Each row is a point. To make a cloud, some directions were put in groups of two or more. Within a group, all points are equally far from the middle, so they leave a hole (a ring in 2 directions, a hollow ball in 3). The other directions are filled evenly. Then the cloud was stretched, turned, moved and blurred a little. How many holes are there, and how many directions does each take, smallest first?
In the rows, 128 means zero.

Cloud, 21 rows:
[[161  93 106]
 [101 128 112]
 [142 129 109]
 [181 102 163]
 [142 144 123]
 [110 175 166]
 [ 94  95 109]
 [199 125 105]
 [103 172 161]
 [ 89 118  95]
 [ 87  65  86]
 [100 133 173]
 [ 83 132 126]
 [146  75 105]
 [ 83 100  84]
 [166  74 100]
 [ 99 148 162]
 [136  84 129]
 [136 143 178]
 [132 164 156]
 [162 131 159]]
Holes: 0

Cloud (22 x 3):
[[ 68  77 138]
 [112 143 118]
 [163 153 101]
 [170 142 153]
 [ 88 100  80]
 [139 119 183]
 [ 83  75 128]
 [150 155 112]
 [139 118  78]
 [152 143 160]
 [162 110 148]
 [ 96 133 127]
 [147 141 163]
 [114 121  68]
 [118  90 105]
 [101 123 164]
 [167 149  98]
 [163 129  94]
 [113 118 179]
 [ 76  75 132]
 [ 70  77 144]
 [109  89 181]]
Holes: 1 (3)

Cloud:
[[195 129 121 135]
 [103 110 160 144]
 [150 181 166 121]
 [143 106 135  68]
 [111 146 162 183]
 [202 160 134  73]
 [122 109 164 129]
 [133 143 124  62]
 [ 90 117 145 114]
 [120  96 146 149]
 [147 135 106  69]
 [171 141 157 137]
 [133 106  80 102]
 [ 99 107 143 191]
 [119 100 147 118]
 [148 144  94 156]
 [184 131 111  38]
 [129 128 187 125]
 [147 120  81  93]
 [167 147 105 131]
 [166 147 104 131]
 [104 133 171 172]
 [132 106 123 201]
 [167 166 125  75]
 [134 106 165 126]
 [137 133 126  58]]
Holes: 1 (2)

Cloud:
[[117  87 125 131]
 [161 133  81 163]
 [123 145 182 143]
 [120 165 104 175]
 [101 150 160 164]
 [119 129 128  93]
 [162 179 115 100]
 [110 171 166  75]
 [142 121 150  98]
 [152 197 107 132]
 [117 139  80  90]
 [140 201 135  94]
 [ 98 143  57 121]
 [116  68 133 135]
 [ 88  83 107 119]
 [121  99  98 152]
 [121 184  78 117]
 [124 169 165  76]
 [ 76  93 102 101]
 [113 153 106 111]
 [ 70 113 103  93]
 [128  82 123  95]
 [122 163 150 186]
 [158 141  81 104]
 [128 108 152  98]
 [111 182  98 146]]
Holes: 0

Cloud (47 x 6):
[[ 96 152  63 151 145 130]
 [152 129 138 126  98 163]
 [107 101 149 151 104  74]
 [149 121 110 137  64 102]
 [106 112  84  94 107 141]
 [124 107 111  78 134 105]
 [125 176 109 131 194 123]
 [186 132 107 125 172 130]
 [ 92 150  65 158 157 133]
 [102 100 126 123 183  84]
 [115 141 146 118  39  88]
 [137 145 180  92  49 104]
 [140 135 135 124 124  57]
 [145 128  66 109 150 130]
 [137 136 135 126 136  56]
 [ 83 102  80 142 172  90]
 [121  88 136 109  45 126]
 [164 113 163  90  76  86]
 [ 97  92 101 133  95 162]
 [115 137 164  89 124 145]
 [ 78 136  77 161 114 125]
 [129  76 145 118 123  91]
 [179 108  95 127 133 129]
 [149 162 139  92 162  87]
 [141 112  69 104 147 132]
 [102 108 132 173 149 159]
 [ 95 115 176 137 128 131]
 [137 126 137 115  33  92]
 [ 82 136 136 138  63  89]
 [111 132 153 105 148 160]
 [140 118 130 178 205 115]
 [110 144 146  70  81 116]
 [124  94 147 118 180  90]
 [113 133 168  94 121 148]
 [ 76 108  70 161 177 157]
 [106 140 113  81  74 113]
 [ 79  88 103 142  92 147]
 [102 118 143  81  58 125]
 [ 75  96  83 144 128 155]
 [179 153 149 111 164  96]
 [ 88  93 151 147  84  93]
 [118 167 102 145 126 147]
 [114  68 118 151  96 119]
 [129  65  96 153 140 119]
 [103  99 119 133 174  76]
 [137  83 168 107  93  99]
 [147 128  83 116 124  83]]
Holes: 3 (2, 2, 2)

Cloud:
[[116 134 107 156 106 109  84 177]
 [139  72 120 148 114 162 149  89]
 [149 121 149 116 154 139 145 203]
 [131 132 155 141 140  66 185 102]
 [159 143 104 190 130 125 189 121]
 [110 151  93 135  34 117  75 100]
 [139 102 128 162 135 106 211  94]
 [109 133  89 109 154 151 161 181]
 [174 120 118 180  60 154 131 160]
 [150 138 101 176  75 111 176  99]
 [132 148  45  91 139 128 126 182]
 [112 132  95 147 177  80 100 165]
 [112  88 104 108 124 177 158 128]
 [118  68 147 163  94 111  73 145]
 [ 94 114 116 155  79 171 163 157]
 [ 79  57 132 132 123 157 106 128]
 [171  87 122 167 117 132 154  94]
 [107  99 111  69 117 103 138 182]
 [120 164 151 136 111  77  98 108]
 [ 78 143  94 153 160 106 143 124]
 [113  88  95  86 152 140  92 168]
 [152 129 144  86 141  89 102  89]
 [136 163 131 138 111 172 141 114]
 [134 137  99 139 180  68  99 159]
 [125  88 106 153 189 120 152 144]
 [181  96 172 114 116 110 109 114]
 [115 143  83 138 123 165 158 153]
 [146 132 106 101  55 135 188 121]
 [ 92  98  99 134 100 111 155  76]
 [134 127  96  81 165 147 109  82]
 [146 141  75 143  93 110 119 179]
 [159 116 107 152  92  85 123 103]
 [131  83 131 192 144 101 158 173]
 [137 103 136  94 157 160  78 166]
 [113 137 138 152 114 102 194 188]
 [133  66 138 100  72 121 131 179]
 [122 151  69 139  67 170  83 111]
 [140 125 124  78  52 138 104 122]
 [ 93 105 151  89 133 158 139 111]
 [125  94  72 107 128 151 115  86]
 [119  96 153 160 172 125  66 145]
 [ 87 129 122  87 149 154  96 175]
 [150  79 138  93 102  99 154 182]
 [142 153 118 146  40 137 103 107]
 [ 90 158 148 149 138 100 117 145]
 [142 188  86 121 115  91  94 110]
 [115 108 105  92 150 151 183 120]
 [ 79 102 123  80  97 142 156 135]
 [133 110 163  81  90 128 140  94]
 [152 121  94 148 107 165 184 168]
 [138 112 169 123 151 199 122 136]
 [131  67  73 140 118  83 130 162]
 [101 105  96 171 142 109 100 162]
 [120 139  89 160  78 137  87  70]
 [101  58 125 115 118 172  84 159]
 [141 106  73  99 176 136 122 116]
 [101  97  93 146 111  83  86 151]
 [102  83  71 103 127 170 129 103]
 [115 106 128  63  59 124  97 116]
 [ 74 111 104  81  67 124 130 169]
 [ 97 146 114 136  49 101 159 130]
 [132 107 126  97 136  74  93 126]
 [ 97 115 127  87 151 178 110  93]
 [102 114 141  77 161 117 178 158]
 [131  64 136 177 126 170 133 104]
 [111 157 165 154  83 118 149 121]
 [140 117 105  68 136 144  53 127]
 [112 124 192 182 118 114  99 150]
 [ 98 102 174  86 163 120 109 137]
 [130 126  90  67 129 131 148  86]
 [ 96 127 152 146  53 126 148 157]
 [156 169 120 156 125 133 199 127]
 [107  84 178  94 100 116 110 124]
 [141  70 145 114 114 144 123 187]
 [111  69 140  96  92  94 186 151]
 [160 132 130 145 123 106  97  79]
 [146 117 128  90 128 123 146  78]
 [107  56 113 127 137 130 114 161]]
Holes: 2 (2, 3)

Cloud (84 x 8):
[[178 187 147 178 134 138 140 117]
 [202 180  63 122  94 130  96 134]
 [ 84 137  95 151 140  81 143 140]
 [148 175 113 150 144 128 170  53]
 [109 141  89 134 127 122 209 114]
 [171 137 154 123 142 187 143  62]
 [127 138 176  74 144 102 123 162]
 [121 154 150 150 125 129 152 107]
 [107  89 159  91  95 125 183 136]
 [155 127 150 108  83 130 113 133]
 [142 191  67 112 136 132 103 103]
 [159 135 174 167 103 153 106  77]
 [158 105  80 108 116 113  93 141]
 [162 132 131 119 114 146  91 127]
 [ 82 125  84 133 180 106 101 178]
 [171 148 129 105 125 115 126  85]
 [140 169  96 142 184 115 186 112]
 [188 160  50 118 129 153 133 131]
 [116 156 139 151 139 117 143 169]
 [190 121 121  73 112 180 141 153]
 [159 143 103 132 163  95 142 133]
 [133 131 172 135  62 139  97 167]
 [139  58 128 141 121 120  97 178]
 [138 178 114 116 120 127  71 161]
 [ 84 140 146 130 142  95  73 165]
 [149 158 114 103  71  65  83 121]
 [176 140  72 108 132 129 154  41]
 [164 107 121 141 162 221 128 105]
 [148 124  50 169 136 135 123  89]
 [ 92 176 131 114 140 129 181 143]
 [131 165  72 140 152 143 118 106]
 [194 145  85  86 123 153 152 142]
 [169 194  72 125 110 117 203 122]
 [128 144 155 136 164 135 137  53]
 [127 139  95  98 122  74 121 123]
 [ 83 151  94 142 184 128 101 116]
 [183 141 130  90 135 171 135 114]
 [131 140 109 147 154 173 185  53]
 [176 183 138  96 121 139 123 147]
 [142 130 150  96 135 110  82 133]
 [149 162  86 127 140 114 105 144]
 [150 126  47 165 147 121  82 162]
 [122 163  73  84 189 136 112 126]
 [180 133 146 117 189 138 112 118]
 [ 69 137 131 177 138  79 121 109]
 [115 180 136 126  96  96 116  93]
 [166 175 143 158  93 134 173 107]
 [149 157 125 117  61 100 112  93]
 [135 170 167 188 131 182 148  98]
 [170 154  92 111 109 129 124 161]
 [127 180  87 142 155 138  92 143]
 [198 120  88 113 127 117 140 126]
 [131 159  48 114 136 106 131 152]
 [169 140 140  89 142 175 158 114]
 [151 165 122  70 150 146 104 143]
 [144 144 169 127 105 111 126 120]
 [125 154 146  64 130 115  91  97]
 [119 122 104 160 140 143  80 146]
 [172 189  90 134 124 121 166 146]
 [141 111 174 154  97 128 156  73]
 [197 195 133 163  90 148 154 123]
 [154 100 131  89 113 149 139 146]
 [126 124  90 167 135 157 103 118]
 [103 155 138 198  82  84 172 124]
 [199 111  96 103 138 143  85 131]
 [197 144 166 111  86 137 124 176]
 [133 189  84 116 167 106 106 142]
 [150 117 190 154 141 132 114 110]
 [ 80 214 155 139 128 125 156 109]
 [164 169  45 121 130 135 128 116]
 [149 155 172 114 115 151  89 112]
 [110 103 110 142 179 170  77 143]
 [111 191  67 139  81  96 104 120]
 [ 70 174 111 150 126  68 129 108]
 [167  88 138 140 150 194 127 112]
 [113 137  75 106 115  96 188 124]
 [117 168 150 106 124  94  67 155]
 [142 158 184 119 118 121 131 130]
 [187 199 159 135 108 126 141 120]
 [137 151 136 163 127 131  73  94]
 [ 97 144 162 193 161 154  90  83]
 [150 181  98 148  87 126 170 148]
 [147 152 190 113 120 115 150 135]
 [155 145 168 108 111 161 135  99]]
Holes: 0

Cloud:
[[103 173 144 110 153 163 150  87 150]
 [141 142 133 123 116 167 172  93 123]
 [188 164 122 112  58 143 146 136 177]
 [144  88 121 106 157  69 106 149  93]
 [154 124 133 124  99 103  84 141 139]
 [125 128 100  71 166 148 114 133 121]
 [138 141  99  96 144 162 184 148 155]
 [159 140 125 138 201 138 179 102 131]
 [173 109 101 179 106 167 117 102 148]
 [152 113 168  70 184  87 126 122  55]
 [137  63 125  74 173 131 116  95 133]
 [180 123  94 175 104 118 164 170 142]
 [139 105  88 100 141  63 108 146 114]
 [146 121 128 139 170 152 131  81 128]
 [134 130 121 135 148  97 151 180  85]
 [155 118 176 155 139 107 107 114 137]
 [182  93  74  92  76 151 143 117 190]
 [156 147 146 149 110  95 141 142  59]
 [127 134  98 140  93 179  93 140 140]
 [110 165 201 120 136 141 133 152 128]
 [150 163 132 131 206 132 175 127  99]
 [187 105 164  99 168 106 146 130 101]
 [208 119 153  82 178 107 149 119 115]
 [150 125 157 145 149 176 130  75 143]
 [136 120  90  98 103 139 174  71 138]
 [126  95 171  82 171 121  77  69  95]
 [ 94 121 121 160 121  89 153 127 151]
 [148  99 175 137 122 128 111 132 123]
 [157 105  86 200  92 135 170 111 155]
 [140  63  75 156 120 129 127  72 129]
 [192 104 118 128 105 179 148 126 176]
 [122 119 118 159 152 159 171 166 137]
 [128 152 128 109 111 164 182 105 104]
 [104 122  90 126  85 160 205 101 147]
 [113 164 184 107 136 148 140  90 121]
 [179 142 163  95 171 161  95  96 103]
 [ 98 166 124  57 175  58 109 165  83]
 [121  76 109 105 195 129 125 140  68]
 [137  91 183 145 143 136 118 122 179]
 [145 106 154 146 145 175 119  96  66]
 [119 104 142  69 182  76 101 184  82]
 [115 140 145  82 172 136 188  92 136]
 [134 158 122 139 158 113 123 163 105]
 [158 123 104  88  84  99 120 124 160]
 [147 154 114 152 109 155 100 120  76]
 [130 122 118 164 158 114 156 112  97]
 [165 154  94 149 110 101 153 158 127]
 [182 171 104 138 167 137 170 161 133]
 [ 85 164 168 116 119 192 140 133 146]
 [167 150 145 140 216 120 145 163  75]
 [184 178 110 143  73 111  91 161 154]
 [126 167  88 113 138 118 156 152  90]
 [173 105 115 130 213  92 125 146  97]
 [120  71  96  92 158 139 143 125  68]
 [156 114 116 169 128 180 132 101 191]
 [105 165 142 129 161  79 124 122 143]
 [193 141 155  95 201 163 144 130  90]
 [167 109 124 104  81 139 110 145 171]
 [165 151  71 115 113  77 176 174 156]
 [129 135 107 146 126 170 181 157 131]
 [142  94  99 107 129 149 206 108 153]
 [114 132  69 136  96 145 162  93 173]
 [117 170 169 151  91 108 151 103 124]
 [125 106 114 140 146 159  94 161 105]
 [148 151  87  81 176 128 139 130 110]
 [117 128 144 104 113 110 175  78 143]
 [ 72 122 153  98  96 125 114 160 139]
 [149  98 121 105 162 157  67  81 154]
 [115 170 150  69 164  89 138 178 125]
 [179 108 106 103 163 132 153  57 132]
 [168 107 134 115  88 154 179 132 126]
 [173  95 104 125  96 154 128  61 171]
 [152  86 152 101 122 134 100 108 111]
 [122 140 147 105 132 137 199  63  93]
 [123 138 161 140 197 145 104 122  39]
 [173 138 147 151 168  99  93 140  78]
 [179 134 140  80 171 128 144  68  86]
 [147 104  86 113 114 131 163  41 146]
 [183 108 145 126 181 171  75  96 133]
 [103 160  90 140  84 110 161 182 120]
 [161  92  71 121  67 153 156  74 206]
 [139 102 129 134 176  81 152 161 117]
 [ 82 131 109 122 123  99 117 181 115]
 [171  67 143 119 147 136 130  70 152]
 [113  96 124  81 113 106  86 132 173]
 [ 92  82 119 150 180 138 151  75 154]
 [177 110 157  84 144 150  85 174 143]
 [109 100 142 165 185 130 129 119  88]
 [ 94 136 134 113  77 110 192 168 127]
 [111 126 174 151 126 116 106 153 125]
 [107 134 140 130 162 111 112 200 103]
 [ 78 130 136 109  86 171 145 113 166]
 [149 183 109 174 113 147 159 120 147]
 [164  86 144 112 158 159 138 100  86]
 [144 124  70  78 147 135 126 134 116]
 [125 168 176  58 171 147 115 139  90]
 [135 135 110 117  69 102  83 153 147]
 [137  96 117 120 201  77 148 172 126]
 [116 119 101 152 142 116 118 133 142]
 [137 138 182 133 200  91 170 158 121]]
Holes: 1 (2)
